Every row gives one point. Two turns around zero, p and q, are shown by what they do to some points. Write where each new point lands after one turn and then the other. Backwards means that the second turn is done in reverse. Each puzzle has new turns, and all numbers are rounded.
In the rows, 128 means zero.

Turn p:
[54 99] => [114  50]
[118 125] => [125 118]
[164 124] => [150 157]
[178 144] => [140 179]
[125 148] => [109 136]
Turn q:
[116 163] => [160 146]
[ 98 142] => [137 160]
[170  79] => [87 78]
Where do these land?
q, then p: [161  81] => [141  72]
p, then q: [110 180] => [130 183]
q, then p: [113 123] => [112 129]

Turn p:
[130 109] => [114 115]
[193 159] => [191  93]
[ 83 140] => [112 172]
[106 104] => [ 96 132]
Turn q:
[124 177] => [ 80 137]
[ 89 107] => [138  85]
[ 94 155] => [ 93 103]
[173  92] => [175 161]
[159 109] => [155 153]
Where do these land?
p, then q backwards: [ 65 147] => [182 165]
q, then p: [169  69] => [186  86]
q, then p: [112 146] => [107 140]
q, then p: [146 140] => [141 145]
q, then p: [147 137] => [143 143]

Turn p:
[173 166 153] => [147 187 143]
[ 52 123 112] => [ 66  83 116]
[139 139 110] => [134 139 108]
[149  84 136] => [167 103 144]
Turn q:
[110 157  67] => [ 74 150  89]
[188 100 120] => [134  62 119]
[128 130 163] => [160 134 140]
[ 81  93 164] => [136 152 192]
[133 161 125] => [136 142  98]
Where do these land?
p, then q backwards: [126  81 155] => [147  85 155]
q, then p backwards: [ 95 169 150] => [171 165 129]
q, then p backwards: [190 118 122] => [112  78  93]
q, then p: [101 144  84] => [ 78 123 107]

Turn p:
[ 91  90  98 107] => [ 88 167  98 139]
[ 87  74 124 167] => [103 173 145 184]
[120 175 106 132] => [129 135 150  81]
[121 157 132 101] => [113 108 124  97]
[180 143 145 138] => [178  99 130 126]
[126 111 151 123] => [120 113 123 151]
[170 146 139 128] => [166 102 126 118]
Turn q:
[ 98 153 156 124] => [113 146 164 150]
[163 126 111 144] => [144  99 102 131]
[101 147 110  98] => [118 172 119 141]
[103 113 135 115] => [116 148 141 109]
[107 100 146 186] => [ 84  83 151 106]
[196 129 111 102] => [193 118  92 131]
Where do these land?
p, then q backwards: [125  31  65 118] => [107 185  49  69]
q, then p backwards: [114 137 127 147] => [109 122 143 123]
q, then p: [120 162 147 101] => [150 108 166 124]
q, then p: [143 167 143 114] => [163 123 156 139]
q, then p: [130 151 120 142] => [131 148 144 140]
q, then p: [116 131 155 134] => [119 107 138 144]
p, then q: [148 116 138 139] => [134 102 121 126]

Turn p:
[166 136  90 129] => [ 93 104 100 109]
[123 156 146 164] => [111 166 122 153]
[138 131  65 122] => [ 95  75 114 130]
[144 175 122 133] => [ 81 144 133 125]
[ 75 157 165 103] => [139 153 196 146]
[ 94  55 120 125] => [196  90 119 147]
[157  86 189 120] => [182 165 112  85]
Turn q:
[160 139 112 162] => [143 143 171 145]
[ 84  55 167 102] => [163 123  42  98]
[110 151 124  93] => [ 86 115 115 123]
[150 146 146 105] => [109 130 143  95]
[157 125 174  85] => [117 136 125  60]
[137 134  77 156] => [127 150 151 178]
[ 97 147  96 193] => [150  99 149 197]
Where do these land?
q, then p backwards: [200 108 142 103] => [159 150 193 101]
p, then q: [ 77 120 135 130] => [168 124 159 114]
q, then p: [144 131  64 109] => [100 157 146 181]
p, then q: [ 66 166 150 143] => [166  74 167 120]
q, then p backwards: [153 115 148 155] => [116 107 157 105]

Turn p:
[118 138 123 162 197 155] => [ 75 101 174 160 122 115]
[125 112  94  96  71 127] => [148 164  91  98 169 132]
[179 157  85 118 123 122] => [125 156 131 146 151 190]
[ 68 147 130 165 176 131] => [ 81 106 182 106 105  96]
[148 108 132 136  78 108] => [174 165 111 129 125 125]
[ 59 118 199 101 119 174] => [102  82  70  93  92  63]
[159 198 129  95 120 131] => [107 129 102 119 107 201]
[146  86 134 176 154 118] => [150 129 167 174 126  96]
[151  89 125 104 114  87] => [189 122 124 129 155 135]
Turn q:
[ 96  92  95 179 121 151] => [ 94 129  66 162 108 125]
[108 157 135  87 161 150] => [155 132 151 145 156 175]
[172  84 170 170 160  98] => [ 78 151 159 137 147  58]
[117 176 151  91  98 156] => [159  76 149 113 133 169]
[108  87 163 135 130  58] => [ 97 160 176 140  73  99]
[125 161  70  80 117 156] => [176 133  92  96 140 182]
[115 141  95 176 112  95] => [151 132  93 143  88  90]
[183 127 145 106 125 161] => [115 111 139  86 179 128]
Where do these land?
q, then p: [139  88 129 138 118 109] => [130 129 127  81 122 130]
q, then p: [162 105 187 137 142 106] => [155  84 141  96  86 110]
p, then q backwards: [144 125 145 158 114 146] => [106 118 117 150 141 104]
p, then q: [139 111 138 162 168 117] => [ 97 108 148 139 116  91]
q, then p: [ 87 149  68  65 141 189] => [ 43 145  99 189 166 138]
p, then q backwards: [ 77 166 159 147  68  74] => [148 126  90  85  73  57]
q, then p: [148 153  70  89 146 155] => [ 85 113 122 164 161 177]

Turn p:
[106 128  68 133 151 122] => [ 92 161 123 125 173 142]
[103 167 133 148 133 118] => [138 171 151 126 122 116]
[132 179 114  98  91 145] => [ 96 146 118 161  95  86]
[113 114 128 114 164 111] => [145 135 127 145 156 157]
[129 102 118 111  86  74] => [152 115  82 123 161  87]
[212  87 165 152 157 179] => [116  33 177 108 102 165]
[100 119 170 140 115 147] => [157 136 118 109  88 145]
Turn q:
[133 116 132  84 131 118] => [127 128 102 164 136 114]
[165 141 133 164 134 101] => [100 164 148 104 151 134]
[120 151 108  80  88 126] => [ 99 108 111 173  93 142]
[130  85  99 147 176 170] => [154  87 140  93 154  76]
[ 84 128 104 122 128 176] => [154  78 125 117  90 119]
[116 129 116 179 118  87] => [128 160 187 120 120 137]
[154 110 140 141  62 143] => [113 100 144 141 158 187]
[120 163 191 107 189 103] => [151 200  66 112 120 112]
Where do these land?
q, then p backwards: [131 119  89 141 158  98] => [147 176 118 149 115 112]
q, then p: [107 111 215 146 139 127] => [ 66  97 177 167 119 121]
q, then p: [121 113 118  76  99 112] => [124 137 144  67 136 128]
q, then p backwards: [108 113  82 139  90 225] => [211  64 170 139 124 155]
p, then q: [110 155 144 149 146 109] => [108 153 100 112 134 147]
p, then q: [121 123 172  86 147 140] => [113  98 155  98 157 155]
p, then q: [205 108 117 145 118 108] => [179 150 132 167 169  98]
q, then p: [120 151 126 144 104 107] => [129 140 125 125  87 122]
q, then p: [130 158  90 125 151 127] => [153 149  94 131 136 105]
